Each point is reached from the start by the listed moves, each made once or not at all, plus a little noise. Is the number of moves made odd or even? Then give how often each move was made.

Moves:
(1): [39 37]
(2): [-38  46]
Start: [ 2 10]
Points:
[9 8] => even (0, 0)
[-39  60] => odd (0, 1)

Moves:
(1): [ 21 -17  -4  -6   5  -7   0   1  -9]
(2): [ 13  13 -13  -4   3   0   1  -4   4]
(3): [ 13  14  26   8   0 -12  -7   4   2]
(4): [  1   1  -5  34   1   3 -19  -6   5]
(5): [ -5  -1  -1   2  21 -12  10 -13   1]
(6): [  9   3  11   7   9  23   3 -10   0]
(7): [ 9 -1 -2 10 -5 -1 23  8  3]
(8): [-4  4  1  6 17  7 -9 26  5]
(9): [ -1 -12  -1  -8   0  -4  -3  -1  24]
Start: [ 19 -12  -5   3 -18 -11  11  -3   0]
Points:
[ 35   0  -9   7  13  -2  27 -30   6] => odd (0, 1, 0, 0, 1, 1, 0, 0, 0)
[ 58  13  13  29   8 -14  41 -20  11] => odd (0, 1, 1, 0, 1, 1, 1, 0, 0)
[ 58 -13 -27  41   2 -10   6  21   7] => odd (1, 1, 0, 1, 0, 0, 1, 1, 0)
[24 -5  7 18  7 19  5 13  5] => even (0, 0, 0, 0, 0, 1, 0, 1, 0)
[ 50 -28   0  14  12  -7  45 -15  -4] => even (1, 0, 0, 0, 1, 1, 1, 0, 0)
[ 60 -25 -13  12  31  -1  37   4  29] => odd (1, 1, 0, 0, 1, 1, 1, 1, 1)

Moves:
(1): [ 14   1  -1   2  -3  -7 -11  -1   2  -4  -5  -2   7   3   7   0   0  -2
   2  -8]
(2): [ 9 18 -6 -8  5  2 -1 -5  1  5 -4 -4 -7 -6  7  1  3 -1 -6 -1]
(3): [  3   3  17  -1  -5  -2  -2   0   8  -5   0   0  -3  -2  -5   3  -2  -1
 -10  -1]
(4): [  0  -2   4  16   4  -5   1  -3  -7   3   2   8  -4 -10  -4  14   8   9
   1  -9]
(5): [  0  -3   4  -7  17 -10  -5  -4   3  -3  -3  -4  -3   2   0   3   8   0
   4   4]
(6): [-1 -1  7  7  3 16 -4  1 -3 -5  5 -5  2 -1 -3  5  2  4  1  4]
(7): [ 8  1  4 -1  2 -1 13 -4 -1 -2  6 -4  0  4 -3  3  3  0 -1 -3]
(8): [ 5 -7  2  3 -3 -6 -4 15 -7  3 -4 -6  0 -5  5  2  3  3  0  3]
(9): [  1   1 -10   2  -6   2   2  10  17  -6   0   0  -1   7   0   1   8   3
  -1   4]
(10): [ 12   5   1   4  -1  -2  -7  -2   2  30  -1   1   0   4 -11  -2   3  14
  -4   1]
(11): [ 6  2 -4  2 11 -4 -6  8  3  3 26 13 -5 -3  7  3 -3 -5  0 -4]
(12): [  9   1   1   1   4   4   4   2  -3  -2  -9  18   7   4   0   3   4  -6
 -10   9]
(13): [-4  7 -5  3 -1 -3  5  2  2  6  5 -5 16 -2  0  4 -1 -3  2  6]
(14): [-5  5  2  1  5 -4 -2  0 -8 -3  2 -6 -5 17  6 -1 -1  2 -3  0]
(15): [-5 -8  5 -3 -9  4 -1 -8 11  2  1  1  0 -1 15  3  3  2  3  2]
(16): [  4  -9 -10 -11 -12   3  -4   3   3   1  -2   3  -2   0  -3  27   6  -8
   5  -1]
(17): [  2   0  -1  10  -4  -7  -7  -5 -11   2   0  -1  -5   1  -4  -4  17 -11
   9   6]
(18): [ -3  -2  -5  -9  -5  -4   0  -2 -10  -8   4   3   4   0   4   3   6  13
   4   5]
(19): [10 14  4  3 -3  4  7  6 -2 -1 -2 12 -5 -4 -1  2 -5  0 16  2]
(20): [  9  -9  -1   8  -3  -4   2  -8  -3   0   3   1  -5  -5   5  11 -13   6
  -4  23]
Start: [-11  -2  -9   5  -6  -1  -2  -3  -6  11   9   0  -8  16  11  -7  -1  -5
  -8  -6]
Points:
[ 47   6 -17  25  -4 -40 -17 -13 -24  38  41  27 -11   6   6  57  28   7
  27  17] => even (1, 0, 0, 1, 1, 0, 1, 0, 0, 1, 1, 0, 1, 0, 0, 1, 1, 1, 1, 1)
[ 38  30 -19  -1  15 -21  -2  -5  -2  25  38  14 -34  33  22  16   8  27
  -3  25] => even (0, 1, 0, 0, 1, 0, 1, 0, 1, 1, 1, 0, 0, 1, 0, 0, 0, 1, 1, 1)
[ 16  14   5   8  -2  13 -15   6  30   5  33  26 -38   0  20  56  27  -2
   7  -5] => even (0, 1, 1, 1, 1, 1, 0, 0, 1, 0, 1, 0, 0, 0, 1, 1, 0, 0, 1, 0)
[ 33   6   9  19 -25   5 -26   1   4  44  -3  12   8   0  18  53  28   4
 -22  -1] => odd (1, 1, 1, 1, 0, 1, 0, 1, 0, 1, 0, 1, 1, 0, 1, 1, 0, 0, 0, 0)
[ 15 -22  16  15   2  -6  -1 -18  -7   0  19  -1 -23   3  -4  60  10   5
 -11  12] => odd (0, 0, 1, 1, 1, 1, 1, 0, 0, 0, 0, 0, 0, 0, 0, 1, 0, 0, 0, 1)
[ 20   0  25  42 -15  -8  -8 -27  -4  34  26  -9   0  21  17  35   2  24
 -18  10] => even (1, 0, 1, 1, 0, 1, 1, 0, 0, 1, 0, 0, 1, 1, 1, 0, 0, 0, 0, 1)
[ 46  11  -9 -11   8 -24 -21   1 -15  34 -12  -1 -12  38  19  26  27  -4
 -20  -1] => odd (1, 1, 0, 0, 1, 0, 1, 1, 0, 1, 0, 1, 0, 1, 0, 1, 0, 0, 0, 0)
[ 45  31 -10   7  13 -22 -20  12 -29  35  37   4  -9  14  18  54  31  20
  12  -7] => even (1, 1, 0, 1, 1, 1, 1, 1, 0, 1, 1, 0, 1, 1, 0, 1, 0, 1, 1, 0)

Moves:
(1): [ 0 -1  3  3  2 12  3  7  1 -7  2 -3 -2  2  5 14 -1 -1 -2 -5 -5 -2 -6 -9]
(2): [ -3   2   2   7   7   2 -14   5   1   7   4  -3  19   1  -9   8  -9   3
 -11   1   1   4  -4  -3]
(3): [-3  0 -1 -2  1 -2  4 11  2 12 -3 -1 -5  0  0 -2 -2 -5  5  1  4 -2  3 -4]
(4): [-12   0  -5  -3   0  -6  -3   8  -8  -5   1  -7   8   0  -1  -1   2   4
   6   4  -1   2  -2   2]
(5): [ -3  -5  -3   6  -5   5  -7   0 -12  -2 -11   2   0  -2   2   0  -5   3
   5   3   5   3  -1  -5]
(6): [ -2  -3 -11   0  -7   4   2   9   3   5  -1  -3   6  -5   1  11   0   4
  -1  -6  -1   1   1  12]
(7): [ 2 10  4  7 -5 10 -1  4 -3 -2 -1  0  4 15 12 -4  3  4 -1  7  0 -5  6  0]
(8): [-7 -8 -3 -3  3  7  6 -2 -3 -5  2 17 -4  4 -4 -2  0 -2  6 -1 -3  0 -5  0]
(9): [ -7   3   6   1  -6  -3   7   4   3  -4   3  -5  -1  -2   2  -3   3   3
  -4  -5  12   3 -10  -5]
(10): [ -9  -1   1  -4  14   0  -1   9   0   6   6   2  -7  -3   5 -15  -9   5
   6  11  -7   5   5   0]
(11): [ -1  -2  -2  -5  -9   5   5   0   7  16   1   5   9  -8   5 -14   0  -2
   5  21   6  -2 -11   3]
(12): [ 11  -9   5   2   5  14 -11  -1 -12  -4  12  -8  -1  -3   2   2   2  -1
   7  -8  -1   8  -8 -11]
(13): [ -1   3  -1  -9  -4  -5   1   8  -4   4  11  -1  -5  -2  -6  -2   4  -2
  -4   3  -2   5 -12  -9]
(14): [  4 -12   5   5  -2   2   1   1   4  -5   2  -1   7  -5  -3  -2  -9  -3
  -5   7  -1   3  -1   1]
(15): [ -3   0  -5  10  -4   8   7  -1  12  12   3   4   2   6  -9   8  -9 -12
 -10   7  -4 -18 -11  -4]
(16): [ -4 -15   7  -2   2  -4   2  -2  12  -4  -1  -1  -6  -7  11  11  -1  -8
   5   2  -5  -1   0   7]
(17): [-2  8  7 -2  5  8  1  5  8  4  5 -1  0  7  1  1 -3  0 10 -1  4  3  3 -1]
(18): [ 15 -11   5 -12   2 -12  -1  -3   1   6   5  -4   1   4  -6   6  -6   2
 -10  -1   7  -6   9  -8]
(19): [ 1 -5 17  0 -6 -2 -6  3  0 12 -3  7 -2  3  0  7 11 22  8  4 -2 -3 -6 -3]
(20): [ -4  -7  -6  -4   4   7  -7  -3   7   1   1  -5  -2  -4  -8   3   8   9
  -3 -10  -2  -1  -3   6]
(21): [ 12   4   5  -2  -1   0   2  12 -12  -5   5  17   1  -3  -1   7   2  -5
  -7   1  -3  -9   0   5]
(22): [ -6  -9   2  -6 -13   4   7   1  -3   0  -4  -4   6   6  -2  -5  -6   0
   5  -7   3  -6   8  -5]
(23): [ -4  -1  -3   7  -1 -10  -2   3   2  -7  -8   4  -3  -6   5   5  -4  -7
   1  -3   2   0 -12  -6]
(24): [  8  -3   5  -6   2  10   5   1   0   1   0   2   7  -3  -1 -11  -8   3
  -2  -6  11  11  -6  15]
Start: [  4  -2   9   4   4  -3   6  -1   4  -3  -5  -5   0   7 -10  -2   2   4
  -5  -5  -2   1  -8  -4]
Points:
[-12 -34  30  -8 -14   5  21  55   8  32  -1  32 -13  22  -1  24 -24   5
  12  17  -6 -32 -21 -24] => odd (0, 0, 1, 0, 1, 1, 1, 1, 0, 1, 0, 0, 1, 0, 1, 1, 1, 1, 1, 0, 1, 1, 1, 0)
[-27 -26   5 -21   0  28   6  60 -28   2  22  -2  -4  -1 -18 -10  -4  18
  24 -19   6  13 -29 -19] => odd (0, 0, 1, 1, 1, 1, 0, 1, 1, 1, 0, 1, 1, 0, 0, 0, 1, 0, 0, 1, 1, 1, 0, 0)
[-31 -55  19  25   0  49 -13  41  11  20  -7   1   7  13   3  38 -19  18
  13  -9 -17 -16 -42 -30] => odd (1, 1, 1, 0, 1, 1, 1, 1, 0, 1, 0, 1, 0, 0, 1, 1, 0, 0, 1, 1, 0, 1, 1, 0)
[  9 -17  10  24   4  29  -5  25  38  10   7 -16  33  21 -22  47 -29   6
 -37  -7  -1 -21 -27 -17] => even (1, 1, 0, 0, 0, 1, 1, 0, 0, 0, 0, 0, 0, 1, 1, 0, 1, 1, 0, 1, 0, 0, 1, 0)
[ 16 -32  26  12  14  34 -18  36 -18   2  26 -13  39   7 -24  -5 -33  21
 -34   5  15   0 -31 -11] => odd (0, 1, 0, 1, 1, 0, 1, 0, 1, 1, 0, 1, 0, 1, 1, 0, 0, 1, 0, 1, 1, 0, 0, 1)
